Rows are points. The points of each table are mixes of a few directions, plus a little noise. Count the directions of each table, and those that both share. Where both have some left over, give the other angles between the two spaces (their principal angles), to ten degrees, smallest first.
In the rows, zero is written as 128.

First:
[[121 163 209]
 [127 131 134]
 [132 109  84]
 [128 131 134]
 [132 108  82]
 [128 127 125]]
Second:
[[133 102  68]
 [125 144 165]
 [124 148 174]
 [124 147 172]
 [127 133 139]
 [132 106  77]
 [130 116 100]]
Directions: first 1, second 1, shared 1

First (7 x 4):
[[166  93 186  81]
 [115 150 103 156]
 [145  96 163  88]
 [133 137 127 139]
 [136 152 123 156]
 [102 136  98 141]
 [ 97 131  96 136]]
Second:
[[134 121 169 159]
 [ 85 138  86 154]
 [118 109 101  70]
 [162 139 136 110]
 [140 133 147 147]]
Directions: first 2, second 3, shared 2

First:
[[108 172 151 127 140  55]
 [135 114 112 132 128 137]
 [137 119 122  95 122 177]
 [119 153 121 133 143  57]
 [125 141 121 120 136  99]
 [131 109 146 139 113 181]
 [141  88 123 150 114 189]]
Second:
[[107  72 150 106 114 111]
 [136 101 129 148 169 122]
 [120 146  64 152 185 162]
 [153 150 137 150 141 122]
 [118 156 127 129  74  92]
 [103 156 105  89  83 157]
 [155 122 170 118 132 143]
 [132 119 141 132 127 115]]
Directions: first 3, second 4, shared 1; angles 50, 70

First, 7 rows:
[[121 131 139 128 131 138 133 144]
 [129 128 126 128 128 126 127 126]
 [148 118  95 130 121  97 115  82]
 [ 80 153 208 124 146 202 160 238]
 [147 118  96 130 121  99 116  85]
 [140 122 108 129 124 110 120 101]
 [131 126 123 128 127 123 126 121]]
Second (8 x 8):
[[ 57  79 140 115 141 130 133 170]
 [ 41  68 143 112 143 130 135 179]
 [144 139 125 131 125 128 127 119]
 [223 194 112 146 111 126 121  72]
 [162 152 122 134 122 127 125 108]
 [143 139 125 131 125 128 127 119]
 [117 120 130 126 130 128 129 135]
 [137 134 126 130 126 128 127 123]]
Directions: first 1, second 1, shared 0; angles 60

First, 9 rows:
[[160 109 134 143 120 159 174 182 140]
 [107 155 138 170 105 139 116 159 160]
 [145 119 130 157 136 141 127 138 130]
 [136 106  92 162 159 134  59 127  94]
 [133 103 153  86 132 119 187 132 132]
 [146 139 147 138 133 124 140  85 135]
 [ 92 174 152 101 110  95 128  70 148]
 [146 155  83 120 107 147 101 128 108]
 [ 88  92 124  74 151  95 120 130 105]]
Second (9 x 9):
[[106 159 115 132 129 147 122  96 175]
 [135 106 108  71 176 130 142 168 137]
 [128 141 149 175  98 120 128 122  93]
 [126 133 139 135 216 116 143 154 101]
 [161  88 156 134 132 100 114 116 113]
 [ 81 163 110 162 126 143 118 108 119]
 [157 131 143 128  69 128 149 153 119]
 [ 97  95  95 117  90 130  93 112 107]
 [158 138 135 100 115 137 143 122 190]]
Directions: first 5, second 5, shared 2; angles 40, 70, 80

First, 9 rows:
[[144 126 100 212 127  74 185 129 118 119 120]
 [157 144 196  93 138 115 116 171 113 118 120]
 [115 120 105 159 136 117 136 121 116 130 123]
 [ 93 116 114 125 151 140  98 121 105 138 121]
 [150 142 163  56 101 166 110 130 166 126 144]
 [140 138 179  84 137 133 104 156 118 125 124]
 [134 135 147  70 112 164 105 124 154 130 140]
 [108 113  58 195 122 116 160  93 134 133 130]
 [111 118  90 158 128 127 137 108 128 133 129]]
Second:
[[137 128 136 178 148  81 152 150  96 121 112]
 [150 136 128 128 106 127 150 123 153 123 136]
 [169 142 126 110  77 143 162 112 189 120 151]
 [ 98 119 126 115 150 142  95 127 106 137 121]
 [148 137 122  86  85 166 135 104 186 128 151]
 [ 72 110 128 132 187 126  75 141  60 142 105]
 [ 90 113 134 164 187  95 102 153  54 134  99]
 [159 138 127 121  94 133 155 119 169 121 143]
 [137 133 123  92  98 160 127 110 169 129 145]
 [121 124 132 153 149 106 129 140  99 127 116]]
Directions: first 3, second 2, shared 2

First:
[[129 142 142 150  90 162 103 135 119 131 116 116]
 [140 131 128 128 128 153 118 113 116 113 114 123]
 [114 145 149 160  71 145 105 157 130 153 129 116]
 [105 117 122 117 146  65 160 154 155 155 161 143]
 [102 102 107  96 184  26 187 150 166 154 176 156]
 [125 126 127 126 131 119 133 131 131 132 133 131]
 [141 131 127 127 129 155 117 111 115 111 113 123]
 [168 132 122 120 143 200 101  74  92  75  84 117]]
Second (8 x 12):
[[126 146 147 157  77 166  98 141 119 137 115 113]
 [127 142 143 151  88 158 104 138 121 135 118 116]
 [128 126 126 125 134 123 132 127 129 127 129 130]
 [129 115 114 107 165 100 150 119 135 122 137 139]
 [128 129 130 131 123 131 125 129 127 129 127 127]
 [129 115 114 107 164 101 150 119 135 122 137 139]
 [132  93  90  70 229  52 188 103 147 111 153 158]
 [125 158 160 177  42 193  77 149 112 142 107 102]]
Directions: first 2, second 1, shared 1

First:
[[ 90 129 152 159 134 142 151 140 163 161 127 124 111 171]
 [175 152  47 136 153  74  81  99 128 141 138  86 151 113]
 [128 102 158 111 125 163 141 136 123 153 101 133  95  97]
 [172 133  86 129 106  85  98 131  96  94 158 121 135 111]
 [ 86 153 160  80 101 153 143 149 123 186 183 121 181 146]
 [133 107 153 133 134 166 134 123 121  90  88 149 113  96]
 [119 107 151  93 132 126 154 126 125 128 102 153  99 126]
 [ 98 138 133 144 187 150 139  87 170 109  72 139 148 145]
 [144 134  97 166 114  83 115 140 129 116 157 116 113 156]
 [135 125 143 129  94 139 125 149 103 101 154 138 135 118]]
Second (8 x 14):
[[ 88 108 165 130  70  91 111  96 141 119 139 101 120 155]
 [166 141  64 124 179 165 157 164 109 140 120 154 151  82]
 [141  95  75 102  91 148 136 142 130 114  97  79 148 105]
 [143 154 182 137 172 139 109 123 132 127 124 148  94 164]
 [ 95 127 174 139 101  94 111 101 139 127 146 128 117 156]
 [116 102 120 116  82 120 125 120 136 118 118  91 134 129]
 [166 143 130 123 177 167 125 146 126 124 103 131 112 133]
 [105 152 114 155 151  99 150 129 112 154 175 194 151 101]]
Directions: first 6, second 3, shared 0; angles 50, 60, 80

First (9 x 18):
[[111 134 126 124 118 141 129 159 150 122 147 109 121 131 103 144 134 121]
 [141 119 137 148 108 111 146 109 115 155 107 155 143 135 133 119 157 124]
 [115  96 120  98 150 120 108  80 106 126  69 138 161 109 177 140 120 111]
 [183 167 152 204  85 112 177 153 126 164 185 160  94 161  82  79 161 162]
 [128 134 129 132 126 131 130 139 134 126 141 123 120 130 118 127 127 131]
 [107 154 108  84 178 163  87 170 157  63 184  69  86 112 114 139  55 144]
 [100 104 122 101 130 132 117 115 130 127  91 121 154 118 144 156 135 103]
 [152 133 136 154 117 115 144 118 115 146 131 150 125 137 129 106 140 139]
 [115 110 122 107 140 127 114 108 121 123  99 127 145 117 151 140 122 117]]
Second, 10 rows:
[[127 127 128 126 133 131 131 122 129 130 121 124 127 125 132 131 120 131]
 [132 150 135 148  63  83  91 210 121  99 226 193 133 166  81  87 249  85]
 [128 126 127 128 131 131 130 123 127 131 122 124 127 127 131 131 121 131]
 [129 129 129 129 127 126 126 131 127 126 131 131 129 130 128 126 133 126]
 [130 141 131 142  85 100 105 181 123 108 191 168 131 152  97 102 205 100]
 [127 120 125 121 148 142 141 102 129 137  97 108 124 115 143 141  90 142]
 [128 125 127 125 136 134 131 118 129 131 115 120 128 125 134 132 114 133]
 [125 112 123 112 175 161 153  69 133 149  57  81 125 101 160 158  41 159]
 [128 125 125 126 140 135 134 114 128 133 110 117 129 122 136 135 107 135]
 [127 123 127 123 141 137 134 112 129 133 108 116 127 120 137 135 105 136]]
Directions: first 3, second 1, shared 0; angles 50

First:
[[ 96 146 156 142 147 184 141 101 144 135 123 147 138 158 101 130 136  91
  123 134]
 [137 122 137 183 151 147 107 117 114 121 133 110 129  96  95 109  79 114
  109 140]
 [112 117  90 131 151  98 135 149  96 117 157 162 139 127 124 101 158 139
  168 125]
 [112 104  91 116 133 105 118 154 118 123 125 130 132 121 123 102 119 138
  160 105]
 [122 136 132 120 129 135 135 124 131 127 130 139 130 139 129 132 146 123
  133 129]
 [119 127 109 101 115  98 157 143 129 144 139 150 130 161 162 140 170 151
  139 130]
 [129 119 110 171 157 116 123 134  95 119 156 140 135 107 109 102 120 131
  136 141]
 [118 109 136 125 113 154 102 127 161 139  82  82 120 121 112 123  58 114
  110 102]
 [199 172 180  99 103 129 112 100 126  92 131 113 110  88 148 172 164 130
  105 147]
 [136 128 139  91  81 115 149 131 166 162 104 106 116 163 177 169 130 150
   96 128]]
Second, 10 rows:
[[105 145 143 119 133 122 146 102 102 126 157 112 123 128 129 119 133 143
  117 121]
 [227  56  67 162 105 155  53 243 232 138   7 195 141 128 130 161 110  66
  175 153]
 [102 146 144 119 133 121 149  98 102 125 159 110 124 128 126 120 132 145
  114 121]
 [ 93 153 149 118 135 118 153  88  93 125 170 105 124 130 128 117 134 150
  111 120]
 [123 132 130 126 129 126 131 123 123 127 134 125 127 129 128 126 128 131
  127 127]
 [116 136 134 125 131 125 138 115 117 126 142 121 126 128 127 125 130 134
  123 125]
 [148 114 117 136 124 133 113 151 148 130 104 141 131 129 128 134 124 115
  139 133]
 [118 136 134 125 131 125 136 117 118 127 140 122 127 128 128 125 130 134
  124 126]
 [133 123 125 129 127 129 124 135 134 129 120 131 129 128 128 130 126 125
  132 130]
 [112 139 138 122 132 123 142 110 112 127 147 118 127 128 127 124 131 139
  120 125]]
Directions: first 5, second 1, shared 0; angles 70
